Every row gives one point. The points of each table are mixes of a few directions, plus a little noise. How many directions does each table use, and how many do they share? Where both have some left over, give the other angles between the two spaces (their principal angles), to ten degrees, smallest first.
In the rows, 128 means zero.

First (4 x 3):
[[146 123 147]
 [127 120 167]
 [ 60 151  41]
 [178 119 156]]
Second:
[[113 105 121]
 [175 199 150]
 [154 167 140]
 [ 96  80 113]
 [ 68  39 100]
 [122 119 125]
 [167 187 146]]
Directions: first 2, second 1, shared 0; angles 60

First:
[[116 145 134 105 133 140]
 [127 130 129 125 129 130]
 [188  36  96 249 101  66]
 [128 127 128 129 128 128]
 [118 143 133 108 132 138]
 [116 146 134 104 133 140]
 [118 143 133 108 132 139]
 [112 152 136  96 135 145]]
Second (8 x 6):
[[105 113 146 152 147 122]
 [172 160  94  92  98 146]
 [113 147 143 221 174 163]
 [ 97 114 146 143 138 116]
 [ 99 121 132 102 107 107]
 [158 104 122  83 120 111]
 [115 179 107 133 100 150]
 [164  87 133  98 141 109]]
Directions: first 1, second 3, shared 0; angles 60

First (7 x 9):
[[108 111 164 160 175 162 153 147  68]
 [135 134 116 117 112 116 119 122 149]
 [153 150  83  87  69  84  96 104 204]
 [108 110 164 161 175 163 154 147  67]
 [123 124 137 136 140 137 134 133 113]
 [119 120 145 143 150 144 140 137 100]
 [150 147  88  92  76  90 100 107 195]]
Second (10 x 9):
[[121 122 140 139 145 141 137 134 107]
 [ 88  94 200 193 221 197 178 166   7]
 [140 139 106 108  99 107 113 117 165]
 [110 113 159 156 169 158 150 145  75]
 [142 141 103 105  95 104 110 115 171]
 [126 127 131 131 133 131 131 130 122]
 [143 141 101 104  93 102 109 114 173]
 [138 137 110 112 105 111 116 119 158]
 [147 144  95  98  84  96 104 110 184]
 [125 125 134 133 136 134 133 131 117]]
Directions: first 1, second 1, shared 1

First, 8 rows:
[[162 132 119 188 169 164  89 159 183 105  80]
 [131 120 145 147 114 143 171  71  80  84 153]
 [102 175 133 109 171 123 148 108 105 191 153]
 [114 147 135 116 117 133 149  94 119 135 158]
 [117  98  87  63  51 159 127 173  93 100 205]
 [ 98  76 136  94 126 114 153 151 114  78 138]
 [123 176 138 129 149  84  69 145 249 208  64]
 [175 101 130 177 126 105 118 124  81 123  74]]
Second (9 x 11):
[[132  12 141 140 153  78  89 142  69  87  67]
 [ 88 132 132  89 117 139 147 126 162  70 124]
 [134  53 145 131 121  66  86 105 124 105  28]
 [128 161 136 144 178 152 173 128 166 142 129]
 [145 206 124 162 100 158 128 113 129 133 168]
 [121 196 116 125 120 174 162 172 156 121 201]
 [132 178 106  98 107 147 144 144 152 201 184]
 [117  50 139 119 153 104 103  61  64 124  86]
 [155 165 114 145 103 133 120 162 130 170 164]]
Directions: first 6, second 6, shared 3; angles 30, 40, 50

First (10 x 14):
[[121  94 161 141 174 125 187 125 111 121 126 181 128  79]
 [128 112 141 140 155 133 131 126 120 141 123 153 137  91]
 [144 167  84 123  85 144  11 130 147 167 121  65 146 159]
 [130 128 127 130 129 130 120 128 128 133 127 127 131 124]
 [137  95 149 164 195 152  87 124 111 186 108 178 164  24]
 [123 101 154 141 167 128 169 126 115 128 125 171 131  84]
 [121 127 134 118 120 116 175 129 128  99 136 131 112 151]
 [124 144 119 110  95 116 150 130 136  98 138 105 110 179]
 [134 192  71  91  30 121  62 133 160 110 140  28 111 249]
 [119 119 141 121 130 116 187 128 124  98 136 143 112 140]]
Second, 9 rows:
[[ 88 119  96 130 120 132 135 128 104 114  75 114 108 116]
 [ 97 150  95 138 164 155 109  95 155 104  79  80  75  97]
 [160 139 159 141 143 114  99 122 161 134 156 132 150 127]
 [166  93 183 122  82  36 122 152 119 142 179 176 207 151]
 [ 91 137  86  97 142 165 172 101 122 114 110  89  56 123]
 [ 97 147  94 107 156 157 151  90 147 110 108  78  56 113]
 [140 134 142 155 138 124  90 131 145 128 120 134 151 118]
 [195 125 178 163 118 142  97 179 119 167 180 197 215 155]
 [120 106 119 101  93 129 179 153  79 141 142 154 134 153]]
Directions: first 2, second 4, shared 0; angles 40, 80

First:
[[ 92 142 134 144 146 147  99 142 112 145 147  77 119  75 140 101 158 124
  104 163]
 [144 102 107 136 185 120 105 155 141 195 126 119 144  54 192 134 180  49
  133 197]
 [143 162 150 126 111 120 148 119 112  89 128 145 109 171  84 113  82 160
  134  56]
 [114  53 123 102  15 106 128 123  88  83 139 188  82 246  92 215  83 192
  124  60]
 [123 184 134 161 226 158 122 118 142 186 109  81 153  27 160  65 198  61
  128 187]
 [119 124 120 147 166 151 137  87 135 177  85 145 142 113 147 136 198  80
  142 160]
 [ 89  78  97 111  83 155 140  86 177 113 106 130 178 168 134 171 157 167
  127 196]
 [177 128 131  98  94  88 144 159 141  74 151 152 129 172 106 133  35 166
  138  72]
 [152 178 157 127 128 106 126 162 102  90 161 114  98 127  96  86  61 154
  121  60]]
Second:
[[132 139 164 139 130  94  94 185 111 104  84  89 102 146 109 149 164 130
  189 126]
 [123  96 115 130 163 129 205  76 120 148 160 160 109 109 143  85  71 126
   94  39]
 [ 94 159 163 155 103 150  63 170 170  50 145 174 135 153 146 160 150 109
   99 194]
 [110 176 140  79 120 175 125 124 125 140 143 174 149 152 142 113 129 134
   99 142]
 [142  74  65 153 129 127 189  43 149 161 167 133 137  82 136  99  87 133
   73 102]
 [166 111  65 130 104 137 168  47  97 182 169 122 131 100  95 103  69 148
   80  87]
 [108 222 151 121  54 152  77 132 151 100 118 154 122 169 115 107 204 180
   92 168]
 [156 103 156 126 163  95  83 211  73 121  92  68 122 137 101 194 108  86
  224 138]
 [128  97 163  99 184  99  88 231 128 130  53  62 156 132 152 190 179  85
  249 202]
 [123 103  97 148 129 122 189  61 155 144 148 143 117 101 141  80 119 149
   83  81]]
Directions: first 5, second 6, shared 1; angles 50, 60, 80, 90
